Each row of a before or after table is a point. One or more steps were done to the points. Then noise was added and the rows were shuffled. The steps act on columns, c1 being the first. What was done? A step turns or swaps two columns, mirrors them in a line or flattens them onto one, adds a multiple of one to another, or multiplies or shifts one. Angles are multiples of 10 degrees, from the lower column toward the higher: turns from -170 to 170, lines from 10 to 170 but not 90. Use the fewest steps. Two steps may share a column if one is a turn and the other turns, adds or multiplies; they go together, in the order done. Otherwise the lowest column goes first.
(in the rows, 128 means zero)

Before (8 x 2)
[[110 125]
 [143 143]
 [120 107]
 [124 146]
 [ 90 156]
 [103 103]
 [115 111]
 [ 88 189]]
After (8 x 2)
[[177 140]
 [145 118]
 [202 124]
 [131 107]
 [139 140]
 [126 161]
 [125 149]
 [121 145]]
Steps: turn c1 and c2 by -130 degrees

Before (13 x 6)
[[160 147 127  88 151 124]
 [214 146 124 118 147 103]
 [105 113 131 143 131 149]
 [121 108 127 167 103 132]
 [148 127 140  55 129 109]
 [149  90 125 150 145 154]
 [113  93 135 144 152 159]
 [193 152 106 114 135 142]
 [122  99 133 136 146 186]
 [148  88 147 139 140 149]
 [139 117 144 168 158 150]
 [164 124 108  63 130 112]
 [162 130  87 135 157 113]]
After (13 x 6)
[[143 110 125 107 132 129]
 [131 136  94 160  91 126]
 [168 108 153 121 122 129]
 [117 150 105 214 127 127]
 [143  88 107 115 141 133]
 [140  84 119 151 146 138]
 [169 115 102 144 150 130]
 [ 55 128 128 150 143 127]
 [ 63 129 123 162 109 130]
 [ 88 148 106 159 131 124]
 [149  87 111 148 131 133]
 [134  89 110 123 138 135]
 [114 151 118 197 105 125]]
Steps: swap c1 and c4; flatten c2 and c6 onto the line at 170 degrees; turn c3 and c5 by 80 degrees

Before (9 x 11)
[[100  71 127  97  82  86 104  86 127 147 100]
 [101 119 107 142 142 141 151 107  55 168 164]
 [139 146 133 113 124 111 157  91 152 130 104]
 [151  92 106 101  79 114  94  84 131 111  86]
 [127 144 133 127 143 143 146 162 149 145 141]
 [134 176 170 132 148 141 116 135 129 154 143]
 [ 79 172 123 179 130 144 146 159  96 173 132]
 [157 125 168 133 126 145 130 142 134 172  90]
 [147 151 151 183 169 132 129 142 165 144 118]]
After (9 x 11)
[[107 116 139 133 109 139 150  86 111 172 163]
 [148  90 102  86 173 113  93  90 114 132  85]
 [148 124 190 121 126 147 131 142 135 138  88]
 [134 174 173 146 116 145 118 134 129 121 144]
 [123 145 139 139 127 146 148 167 141 139 139]
 [140 149 157 148  61 134 132 151 133 121 119]
 [ 92 171 151 113  80 145 147 145 133 165 132]
 [133 141 133 132 146 113 155 103 117 127 102]
 [107  71 140  96 175  89 106  92 116 143 103]]
Steps: multiply c1 by 0.7; turn c3 and c10 by -40 degrees; turn c4 and c5 by -110 degrees; flatten c8 and c9 onto the line at 20 degrees

Before (11 x 18)
[[130 119 167 148 139  94 107 107  80 122 131 127 123 142 112 115 144 108]
 [ 38 156 109 124 143 136 154 138 114 138 123 126  79 124 136 134 113 181]
 [ 98 120 123  57 136 143 117 148 145 191  87 135 104 128 129 102 152 132]
 [ 73 152 106 104 140 136 161 189  93 124 120 124  59 127 151 173 138 146]
 [165 152 124 154 138  56  82 100  93  95 160 135 150 122 138 121 115 145]
 [103 154 141 110 147 140 152 128 132 161  67 147 139  85 154 120 138 133]
 [152 135 132 143 173 127 111 144  89 104 115 116 165 148 110  95 138 134]
 [139 112 127 131 133 105 131 104  99 111 127 143 160 148 124 144 150 157]
 [ 84 123 130  82 183 154 131 149 159 157  75 157 113 107 103 144 129 118]
 [107 151 103  96 128 138 173 121 140 131  90 154  89 104 115 107 123 133]
 [138 108 150 149 126  92  91 112 116  65 142 140 148 131 155  94 140 134]]
After (11 x 18)
[[108 152 105  92 134 136  99 145 138 131 131 174  88 120 115 108 121 136]
 [164 152 124 153 137  54 146 150  95  94 151 105 150 133 138 120 113 143]
 [151 135 133 143 159 129 100 121  88 107 111 132 166 165 112  96 137 134]
 [ 98 119 123  57 133 142 146 100 146 190 113 168 102 133 130 102 152 130]
 [104 152 143 111 154 137 110 136 132 162 113 192 138 126 154 121 138 134]
 [136 108 149 149 124  92 156 135 117  64 146 122 149 129 157  92 141 133]
 [138 114 126 129 127 105 104 163 100 108 141 139 159 135 123 145 149 156]
 [131 116 166 148 132  93 109 159  80 120 127 125 123 139 112 117 143 107]
 [ 71 151 105 104 137 136  46  93  94 124 119 133  60 135 150 172 136 146]
 [ 37 158 110 124 141 138  87 131 114 139 124 132  79 138 136 135 114 181]
 [ 84 121 128  83 177 155 146  99 158 158 127 189 113 159 102 142 128 117]]
Steps: multiply c14 by 0.4; turn c5 and c14 by 40 degrees; add -1 times c9 to c7; turn c7 and c8 by 160 degrees; turn c11 and c12 by -60 degrees

Before (14 x 32)
[[153 146  99 161 142 110 137 143 154 131 129 146 134 108 133 122 131 168
  174 124  83 125 123 113  83 124 145  71 155 152 117 115]
 [142 127  97 137  90 133 148  92 103 148 143 107 103 144  90 120  73  95
  122  94 118 120 131 145 175 112 157 115 111  97  96 114]
 [114 135 117 143 118 108 139 148 140 104 119  93 115 124 105 184 155 102
  145 157 125 101 173  81 210 144 141 132 129 134  89 148]
 [149 121 117 177 138 119 151 107 175 106 122 107 158  82 150 123 113 146
  146 105  98 148 153 103  68 132 112 103 139 128  99 175]
 [147 127  93 124 141 106 111 123 141 127  86  60  99 142 107 161 169 118
  123 149 117 141 168 118 169 153 151 129 124 137 107 117]
 [145 106  86 170 116 116 153  90 119 145 150 142 146 135  85 141 121  99
   97 133 127 138 132 151 189 122 187 154 115 105 108  96]
 [133 159  99 166 151 160 179 103 171 116 106 128 145 114 137 136 113 175
  170  95  95 163 124 118 108 123 116 115 172 153 112 129]
 [139 111  78 153 150 154 123 121 173 125 142 152 129 120 149 148 127 193
  155  82 104 138 146  82  82 147 112 112 158 136  88 150]
 [176 126 111 104 101 123 175  62 146 150 158 134 145 148  68 155 120 107
  112  95 128 117 149 129 159 121 186 118 150 128 113 111]
 [128 115 114 127  89 130 138  63 104 125 139 131 117 138  98 117 121 118
  133 135 140 140 170 123 166  81 185 138 123 122 119 105]
 [156 157 113 177 139 111 147 113 133 112 103 140 113 142 136 130 151 168
  124 107  93 117 124 107  94 123 114 124 142 172  95 157]
 [155 143 101 120 114 141 175 107  72 153 137 125 141 133 100 130 119  93
   98 109 142 113 192 148 181 107 188 143 120  71 119 107]
 [154 140  96 192 109 117 138 135 160 139 118 132 149 129 148 123 112 160
  164  83 115 153 162  96  94 152 109 114 167 174 138 148]
 [134 116 141 156 163 120 114 131 115  99 104  91 121 159  96 167 174  97
  155 100 104 134 152  90 180 148 189 118 128 148 112 134]]
After (14 x 32)
[[144 120 145 160 163 122 118 133 115  97 105  90 134 160  94 167 173  97
  155 102 106 134 148  87 179 152  69 122 125 149 117 137]
 [133 127  95 138  88 130 152  90 101 149 139 103 119 145  89 120  71  91
  122  96 119 120 132 143 175 111  98 116 111  94  94 114]
 [118 159 101 167 153 160 180 101 172 111 108 126 130 112 137 140 114 180
  170  92  96 165 124 117 109 125 141 117 171 150 110 126]
 [130 124  91 124 140 105 112 123 139 128  89  63 101 140 110 159 164 110
  123 148 113 139 167 116 170 152 102 129 125 134 105 116]
 [121 109  80 152 152 153 124 122 174 125 141 148 107 119 149 148 126 187
  155  83 104 138 147  79  84 146 141 113 159 138  91 151]
 [116 121 119 179 136 125 156 109 175 105 120 106 147  78 147 125 115 157
  148 106  97 149 154 100  66 132 138 105 138 126 103 172]
 [112 160 115 177 141 114 145 113 133 113 104 143 102 145 139 132 153 164
  122 109  95 121 125 105  95 124 135 124 143 172  96 156]
 [128 125 110 101 101 118 176  62 148 150 157 137 153 148  68 158 121 115
  114  92 127 115 153 132 158 123  68 117 150 126 114 108]
 [149 115 114 126  89 134 138  59 104 124 144 132 122 139  95 118 119 117
  135 132 139 138 169 121 164  81  74 139 125 122 119 105]
 [129 145 100 160 142 114 136 145 152 130 127 143 119 106 134 127 129 170
  174 124  82 124 122 117  86 122 109  70 154 151 118 115]
 [141 136 118 145 120 106 138 145 138 105 118  92 123 126 110 185 156  98
  146 156 124 100 170  80 208 144 118 131 130 135  87 148]
 [137 143 102 122 113 143 175 103  72 152 139 127 148 132  98 130 118 103
   98 110 143 112 192 148 185 110  69 141 123  71 120 109]
 [145 106  87 167 112 117 154  87 117 145 151 139 152 138  86 139 122 104
   93 135 133 137 133 152 190 123  73 152 116 103 109  97]
 [115 140  96 195 109 120 136 132 160 141 118 132 136 130 150 127 114 165
  166  80 113 153 162  95  96 151 143 111 165 173 141 150]]
Steps: multiply c1 by 0.4; turn c1 and c27 by -160 degrees; turn c13 and c18 by 20 degrees

Before (11 x 64)
[[ 84 146  93 112 139 125 101 125 132 125 125 162  74 120 146 123 127 146
  109 105 121 102 141 105 144  59 152 161 139 146 105  70 142 180 138  89
  143 116 106 152 117 129  93 141 131 139 151 155 109 145 109 149 159  99
  140 149 136 160 130 177 122 108  97 114]
 [169 101 137  97 176 136 127 155 129 161 161 112 140 138 145 136 147 141
  138 118 183 146 159  95 167  55 124 164 133 111  95  70 151 102 165  82
  161 141 173 137  94 100 176 112 106 103 136  92  98 118 126 148 127 125
   76 132 114 108 149 112 181 139 152 137]
 [105 178  68 126 150 123 142 169 120  92 191 118 115 140  91 138 127 146
  122  85 149 114 118 137 142  71 148 149 121 127 145  68 110 117 100 146
  115 127 177 141  93 150 113 133 136 176  94  99 135  85 127 106  95 138
   96 119 150 136 105 131 181 107 110 105]
 [ 88 104 144 120 120 159  80 142 167 140 126 172  86 127 134 136 144 123
   78  98 174 170 108 126 116  55 105 141 137 154  92 136 149 164 156 132
  157 120 172 111  94 128 121  99 100 126 121 133 142 151 120 171 134 123
  129 134 131 120 137 135 123  91 115 153]
 [101 103 114  87 122 137  99 136 120 151 115 135  94 132 135 159 132 140
  109 150 133 112  98 159 163  67  89  95 132  98 168 136 100 134  88 106
  111  87 168 100 123  86 146  95 146 104 109 174  91 145 110  93 110 162
  148 142  81 143 132 105 112 137 132 169]
 [143 170 135 107 110 102 135 169 162 112 140 130 148 127 146 166 165 106
  144  93 113 118 137  88 153  82 122 103 117 170 161 133 125 138 167 156
  158 147 137 118  96  98 143 164 153 125 161 151 157 109  88 166 143 141
  124 166 107 112 111 112 119 123 121 149]
 [168 140 108  61 177 162 147 108 132 161 183 114 139 144  96 182 111 141
  145 106 117 104 137  82  88  90  87  98 120 136 138  73 144 126 116 105
  112 103 128  89 147 140 102 112 113 180 116 154 156 122 137 176  93 109
  127 135  84 140 169  90 127 127 132 163]
 [123 170 121  90 170 107 144 175 127 158 109 175 109 133 122 144 131 144
  105 105 126 169 184 143 135 120 137 146 165 155 145 141 161 135 122 107
  123 134 150 130 132 106 115 166 142 118 136 167 104 141 121  92  85 101
   70 105 107 143 120 149 116 156  99 132]
 [ 87 133 123 126 153 156 100 104 167  97 161 159 134 175 142 171 102 101
  125 106 113 150 150 140  86 104 116 166 147 169 119 145 108 103  99 136
  172  85 110 104 151 102 118 129 111 154 114  96 147  85 149  97 155 140
  125 159 114 131 109 169 170 153 151 122]
 [154  98 136 137 175 140 130 153  99 148 160 133 103 134  90 153  93 116
  138  99 151 114 127 138 150 132  85 156 168 155 172 108 145 114 154 156
  175 136 114  81  70 148 105 131 135 125 179 151  87  90 130 112 137 128
  145 111 149 112 131  90 155 157 148 137]
 [ 92 123 144 138 112 177 122 165 152 121 137 169 122 134 173 121 142  69
  126 154 124  93 140 112 123 104 158 135 196 110 114 130 107 107 151  95
  132 127 154  71  99 127 120  81 113 182 134 135 143 145 151 177 165 141
  105 112 149 124 137 109 138  98 140 126]]
After (11 x 64)
[[ 88 104 143 120 144 159  80 128 166 140 113 175  85 129 136 137 137 123
   80  98 174 169 105 124 117  52 104 141 138 152  94 136 148 163 155 129
  159 120 174 111 108 129 119 107  97 128 121 133 141 149 121 170 135 124
  130 135 130 120 137 105 122  89 118 155]
 [ 87 132 122 125 111 155 101 101 167  96 158 160 134 177 144 172 123  99
  124 106 116 149 152 141  85 104 116 165 146 170 118 143 105 104  95 128
  172  85 111 108 174 102 116 129 110 150 114  95 146  82 151  97 155 138
  126 159 114 130 108 101 171 155 150 111]
 [104 179  69 126 111 123 144  59 122  94  99 120 114 139  90 140 122 144
  123  84 149 112 119 136 140  73 150 147 121 124 145  68 109 115  99 118
  116 126 177 139 103 149 115 132 135 180  93  98 135  83 125 107  95 140
  108 119 147 137 106  98 179 105 110 108]
 [ 93 121 143 138 143 176 123 113 151 122  91 170 122 134 172 122 131  70
  126 154 126  93 143 113 124 107 156 134 198 110 115 129 106 106 148 117
  133 126 152  70  94 128 119  94 112 181 133 136 143 144 150 180 164 143
   98 114 149 127 137 131 139  98 140 132]
 [153  99 134 138  89 140 131  92  96 151 110 131 100 134  89 153 125 114
  138 100 149 115 127 138 152 131  84 155 168 156 174 106 146 115 155 135
  174 138 115  80  58 149 106 130 135 126 181 152  87  89 129 115 138 130
  151 111 149 113 131 102 152 157 148 124]
 [167 140 109  61  69 164 149  77 130 161 156 113 138 144  94 183 136 142
  146 106 117 104 136  82  88  93  88  98 122 136 137  72 146 124 117 125
  114 104 130  91 120 139 102 120 114 179 117 156 158 120 136 176  93 109
  119 136  81 140 172 150 127 124 129 152]
 [169 104 139  97  88 137 125  88 129 162 106 111 138 138 146 137 133 142
  141 118 179 146 161  97 166  55 123 161 134 110  94  70 150  98 167 103
  160 139 174 137  91 101 174 117 108 104 136  91  97 117 125 148 127 123
   68 135 113 106 151 100 180 138 153 142]
 [125 169 122  91  93 107 144 139 125 157  80 175 108 134 125 142 130 143
  104 103 126 170 183 142 135 122 135 147 167 154 144 145 160 135 124 109
  122 135 151 128 144 107 113 152 141 119 137 166 105 140 122  91  83 100
   73 104 106 143 120 103 115 158  98 130]
 [142 173 133 105 149 103 133 109 162 113  91 131 151 126 146 166 138 104
  145  92 113 118 138  86 153  83 122 102 116 172 159 132 126 136 166 132
  159 148 139 119  92  99 143 153 152 129 163 150 159 108  90 166 144 142
  136 167 108 114 111 128 119 123 123 158]
 [ 99 103 111  87 128 136  99 138 121 151 118 134  93 132 133 158 143 138
  111 152 136 112  98 158 163  67  88  96 132  99 167 134 101 131  86 131
  112  88 169 102 109  85 143 107 144 103 109 174  93 145 108  92 112 164
  140 143  77 143 133 142 112 137 130 167]
 [ 85 148  94 113 134 124 101 131 130 124 133 164  73 120 147 124 123 143
  107 107 119 102 140 107 144  57 150 159 141 147 106  70 140 178 140 128
  145 116 106 153 150 130  94 137 134 139 153 158 110 148 110 147 160  99
  126 148 135 160 129  83 122 107  96 113]]
Steps: turn c41 and c60 by -40 degrees; turn c5 and c60 by -160 degrees; mirror c8 and c11 in the line at 130 degrees; flatten c17 and c64 onto the line at 70 degrees; flatten c36 and c55 onto the line at 70 degrees; multiply c44 by 0.7

Before (10 x 64)
[[120 131 142 109 138 137 117 155 113 138 171 144 128 113 106 137 110 165
  113 118 169 139 121 160 124 135 126 149 123 131  71 135 136 151 115 125
  145 158 107 176 135 163 143 173 124 155 117 116 130 128 109 113 153  89
  117 105 111 130  95 146 105 145 119 123]
 [141 119 146 118 125 174 123 134 103 159 118 133 136  94 145 105 135 134
  119 137 120 136 124 155 131 162 102 176 107 129 106 108 155 173 133 121
  129 129 114 140 131 161 156 167 127 105 138 106 126 126 119 154 156 106
  150 110 118 160  75 103 135 174 135 127]
 [141 111 148  84 166 128 164 119 119 154 147 128 140 111 133 100 121 149
  118 128 151 143 116 126 129 139 129  95 131 121 143 122 122 129 129 126
  105 138 140 168 145 152 154 153  91 141 121 112 133 114 129 129 152 112
  130 160 138 138  77 142  98 162 103 114]
 [ 88 205 150  94 164 109 111 131 144  30  62  92 146 146 104 167 169 152
  123  57 144 112 158 148 167  91  58 127 142 126 187 200 111 133 157 103
   92 147 148 113 105 160  95 151 135 146 189  81  94 157 149 149 151  89
   53 187 184 142 167 150 109 125 127  90]
 [139 108 132 141 125 114 120 116 154 113 156  58 138 147  97 125  96  88
  170 134 208  87 101 163 121  66 103 141 171 162 193 211 174  90  97 175
  133 149 167  89  75 109  94  53 174 111 126 166 121 222 118 106 116 128
   94  85 125 109 138 139  89  71 126  71]
 [149  93 155  93 164 132 136 151 118 143 133 122 121 100 135 107 153 112
  104 111 131 152 130 155 113 160 130 122 137 156  88 102 108 139 117 110
   97 163 123 114 133 158 158 157  99 111 129 121 106  97 110 124 112 112
  115 118 133 139 104 132 145 173 124 116]
 [114 137 136 127 115 145 130 136 119 163 132 136 100 153 172 105 110 139
  139 114 141 149 113 162 127 126 128 132 127 145 100  90 129 157 105 115
  131 143 110 170 123 141 167 146 101 121 132  96 129 131 123 119 117 127
  140 117 145 102  92 112 109 149 139 138]
 [140 129 134 101 153 129 130 122 121 160 150 117 119 124 158  83  97 112
   99 139 133 137 121 120 112 161 106 143 128 120  78 119 130 138 163 122
  119 113 112 139 135 156 144 180 102 144 118 114 164 114 121 122 120 129
  127  96 139 104  98 121 143 158 121 112]
 [103 148 117 161 127  73 110  99 136  94 142 105 161 144  87 110 108 107
  169 126 182 104  98 145 114  68 128 123 151 160 161 166 167 114 118 127
  125 137 182  98 114 112 101  76 172  98 157 164 138 198 127 107 126 128
   99 115 163 138 186 134  75  88 134  39]
 [134 132 145 119 142 117 121 158  89 160 111 124 125 104 106 106 137 163
   92 101 177 153 148 156 143 159 132 120 111 131 126 107 118 158 154 121
  110 118 110 153 144 166 172 149 114 100 130 104 122 122 124 133 131 150
  116  97 133 108  86 129 105 161 126 144]]
After (10 x 64)
[[109  93 138 126 122 146 129 134 120 120 135 137 100 156  81 107 111 142
  145 114 137 149 113 159 125 129 126 132 122 147  98  89 132 160 102 116
  134 139 114 173 126 142 131 144 101 122 134  96 165 121 127 121 109 129
  143 118 144  98  88 113 107 149 140 138]
 [122 119 141 110 139 140 112 155 109 125 173 143 124 112 155 139 116 166
  134 114 166 141 123 157 126 135 133 148 124 135  74 134 140 153 111 127
  147 158 102 172 136 163 137 172 122 152 116 117 141 132 115 110 150  87
  119 101 111 128  96 144 103 147 122 123]
 [147 130 158  93 163 135 136 153 117  88 130 123 121 102 139 107 154 111
  157 110 130 147 129 160 114 162 116 124 143 151  86  98 112 142 118 118
   94 162 120 114 127 167 106 162  97 112 126 120 159 155 108 124 110 116
  118 116 149 143 103 133 147 176 121 116]
 [143 112 154  86 168 127 164 121 117 105 147 125 141 110 131 104 114 150
  143 132 146 143 108 124 130 137 119  94 132 124 145 123 121 135 131 124
  101 137 137 169 142 153 135 155  91 138 122 109 160 139 131 130 151 114
  129 165 147 139  74 146  95 164 102 111]
 [140 103 145 122 124 173 119 131 100 104 115 136 136  95 113 108 132 131
  151 145 126 136 124 158 132 162 152 177 108 131 102 112 154 173 130 121
  124 133 116 137 134 164 123 172 125 105 138 111 156 142 117 155 153 100
  151 109  97 159  75 107 132 173 132 123]
 [101 147 119 163 128  73 114  95 132 161 136 105 165 147 145 110 106 103
   55 127 184 109  97 144 116  70 151 125 152 163 158 165 166 113 119 127
  123 139 178  99 111 113 134  79 174 101 159 166 101  68 125 109 128 125
  100 114 140 142 178 136  80  86 132  40]
 [132 100 143 116 143 114 123 158  94 111 114 127 124 106 162 112 138 164
  153  96 182 156 150 154 144 162 122 118 112 125 129 113 114 159 152 119
  108 118 114 150 145 167 119 150 117 109 128 103 175 136 124 130 134 151
  116  96 138 109  89 128 104 162 125 144]
 [ 87 174 144  93 166 108 108 131 148 244  60  90 145 151 150 166 171 155
  122  55 146 109 157 147 164  90 203 127 142 128 189 201 110 133 161 100
   91 144 148 113 103 162  92 154 135 143 192  84  95 127 147 145 151  88
   52 186 109 146 167 151 110 123 126  84]
 [138 149 132 140 124 115 123 113 153 115 151  59 139 151 133 124  90  88
   60 130 203  89 102 159 122  66 185 139 175 161 194 206 172  92  98 176
  136 146 167  91  75 106 126  53 173 111 129 164  95  48 125 105 115 126
   92  81  69 107 136 143  91  73 125  70]
 [142 102 134 102 156 126 131 124 118 111 152 120 120 127 120  86  97 111
  181 139 127 134 127 119 109 162 145 147 129 121  76 122 132 137 162 122
  115 113 111 140 137 160 164 184 101 139 118 115 143 147 115 124 119 129
  124  99 120 102  96 124 146 158 122 113]]
Steps: turn c2 and c10 by 120 degrees; turn c15 and c19 by 150 degrees; multiply c19 by 1.3; turn c27 and c50 by -160 degrees; add -1 times c27 to c57; swap c43 and c49

Before (11 x 64)
[[153 130 156 120 145 105 140 149 160 140 108  83 128 100 132  77 108  88
  188 114 175 136 131 109 109 102 126 173  94 160 159 116 120 102  72 159
  171 145 135 149 141 135 144 123 173 152  70 150 105  99 144 148 172 116
   96  94 107  95 113 159 178 153 106 158]
 [113 132 145 102 129 149 139 145 137 124 103 117 168 131 111 128 178 109
  119 152 141  93 110 134 134 148 124 130 145 133 128  85 114 138  86 149
  109 123 128 154 127  89 146 120 133 145 119 162 120  93 140 115 146 130
  144 134 148 144 122 141 129 153  96 144]
 [ 75 110 143 142 105 152 133  93 126 115 162 129 138 142 166 150 168 139
  111 108 109 139 100 105 153 138 130 103 157 114 142  97 100 144 131 127
  131 124 115 146 131  92 102 120 101 145 126 136 149  82 122 102 136 138
  105 117 141 144  96  86 110 116 122 106]
 [112 115 107 138 122 155 122  81 143  97 133 172 103 147 142 131 168 150
  123  94 138 154  93 165 139 120 114 127 141  62  95 127  78 150 153  89
  116 159 138 124 109 137 104 171 108  97 169  94 175 127 107 135  94 129
  140 161 109 168 104 120 111  90 133 121]
 [132 136 101 106 165 147 175 178 165 133  92 117  94 143  85  78 124 127
  127 146 148 157 166 121 182 117 157 166 155 153 117 189 163 104 133 175
  141 171 163 146 123 132 148 197 155 141 152 116 134 150  78 151 171 103
   67 125  95 127 151 162 181  98 136  52]
 [170 145 133 125 138 133 159 161 138 184  81  97  59 121  87  75 101 126
  165 148 183 100 112 132 147 101 126 184 116 167 158 150 151 116 100 162
  170 149 164 147 142 171 136 151 167 159 108 175 112 115  79 137 142  85
   90  77 112 107 115 176 167 137 148  83]
 [160 117 104  94 139 147 160 160 158 176 118  67 122 107 100  85  61 121
  169 129 146 123 132 136 160 125 129 193  86 153 153 136 156  86  99 153
  165 129 178 144 183 136 152 146 189 159 136 173 102 128 100 121 158  87
   86 113  81 106 134 183 152 115 138 102]
 [ 88 118 126 122 107 133 107 117 139 101 127 144 134 140 162 128 128 142
  133 119 140 137 119 150 107 149 131 165 134 122 114  81  99 153 136 137
  139 141 109 126 109  95 134 120 138 132 105 148 123  93 110 135 141 113
  126 114 173 144 114 131  82 136  67 121]
 [ 80 106 158 102 145  98 115 112 123 104 144 147 114 113 132 125 141 133
  127 111 130 115 142 149 126 127 126 120 145 100 148 104  72 163 117 116
  137 104 138 120 103 106 147 136 115 158 148 126 148 126 121 154 117 133
  127 143 146 155  88  93 106 158  90 129]
 [ 76 109 129 162 118 138 123  94 140  85 133 147 140 160 137 151 134 165
   79 137 144 142 130 132  98 103 102 102 143 131 109 143  84 155 140 116
  112 130 115 113 119 125 132 152 116 135 167 113 143 127 105 110 110 153
  128 150 131 154  93 127 116 141  95 125]
 [ 96  88 135 147 125 122 141 101 136 118 152 157  97 164 179 127 167 181
  109 108 100 137 108 160 121 169 128 130 135 103 103 172 106 162 146 120
   98 151 129 117  82 110 128 166 106 119 153  99 149 150  92 149  79 151
  123 146  89 154 102 153 110 120 150 115]]
After (11 x 64)
[[160 114 105  91 136 145 161 162 159 176 118  66 124 107  98  90  65 119
  165 133 144  84 131 139 156 129 131 195  86 150 176 139 125  89 178 155
  165 127 177 143 181 140 154 143 191 157  85 176 150 146  97 126 156  85
   85 112  81 107 139 120 153  82 139 105]
 [ 81 107 156  99 145 100 117 109 124  99 139 150 113 115 135 127 142 133
  125 112 135 150 139 154 129 122 131 120 138 105 128 108 193 161  67 120
  141 109 142 120 103 103 148 138 113 160  96 124 110 116 120 149 118 132
  130 139 145 154  86 163 105 127  88 136]
 [ 87 119 129 124 107 134 104 119 137 102 123 144 130 145 162 122 128 144
  132 120 143 122 121 151 108 153 129 166 132 120 120  80 150 155  91 136
  143 138 106 124 108  97 135 120 137 129  53 152 108 158 111 130 142 109
  125 111 171 143 118 119  80 107  66 121]
 [ 99  90 137 145 120 120 144  95 136 112 148 160  97 164 177 125 166 181
  113 107  92 113 101 165 120 171 129 133 136 105 128 170 140 158  88 117
   99 154 130 121  77 108 127 168 106 119 106  94 127 101  89 148  77 146
  125 144  89 152 101  93 111  90 151 113]
 [173 146 131 127 136 133 156 160 141 188  80 100  63 119  86  76  99 127
  167 155 188 102 112 131 150 102 130 181 115 164 185 154 128 112 179 164
  168 148 167 150 142 172 142 150 167 162  61 179 136 151  79 138 147  92
   91  80 110 109 113 137 172 106 147  80]
 [113 118 108 145 120 160 118  82 141  96 131 172 100 146 141 129 167 152
  122  89 140 125  95 162 141 119 109 128 137  58  95 125 159 152  51  90
  112 160 139 125 104 133 107 174 114  99 122  94  87  98 103 134  96 128
  141 163 111 169 105  98 114  60 137 119]
 [115 131 148 106 129 149 142 150 142 124 102 122 169 126 104 126 177 113
  122 150 138 142 112 137 134 151 121 127 147 130 159  87 172 143 136 151
  109 122 130 150 130  85 147 126 131 145  69 165 114 164 135 116 149 135
  143 134 148 147 116 122 131 120  96 144]
 [153 131 155 123 147 107 140 151 160 142 113  79 132  99 128  74 108  86
  185 111 179  89 132 109 110 104 125 172  94 160 150 118 177  98 158 160
  170 145 135 149 141 135 142 119 174 153  17 150 123 164 145 150 170 116
   97  96 107  97 121 135 176 122 109 161]
 [133 137  97 107 163 145 175 177 173 138  92 117  92 143  85  79 131 130
  128 146 149  95 173 117 182 117 158 164 156 154 117 186  90 106 169 174
  143 171 165 146 122 133 147 197 155 137 104 121 137 106  80 153 172 105
   71 125  93 131 151 105 182  63 134  53]
 [ 74 115 140 139 107 152 132  95 121 115 161 126 136 142 165 151 173 135
  118 106 105 146  99 106 150 144 129 103 157 115 104  94 156 144  94 125
  130 125 113 150 134  91  99 119 104 142  78 136  80 150 123 102 133 143
  103 112 135 140  95 162 113  80 123 108]
 [ 74 110 129 163 122 138 124  93 138  83 132 147 140 165 139 153 134 163
   77 137 148 129 131 129  95 102 104 101 144 129 115 142 168 152  64 119
  111 133 115 112 119 125 136 149 119 138 117 114 120 115 104 113 117 152
  124 154 132 157  94 112 114 108  95 128]]
Steps: turn c31 and c60 by 120 degrees; turn c22 and c31 by -130 degrees; multiply c33 by 1.6; turn c33 and c35 by 130 degrees; shift c47 by -50; turn c49 and c50 by -140 degrees; shift c62 by -30
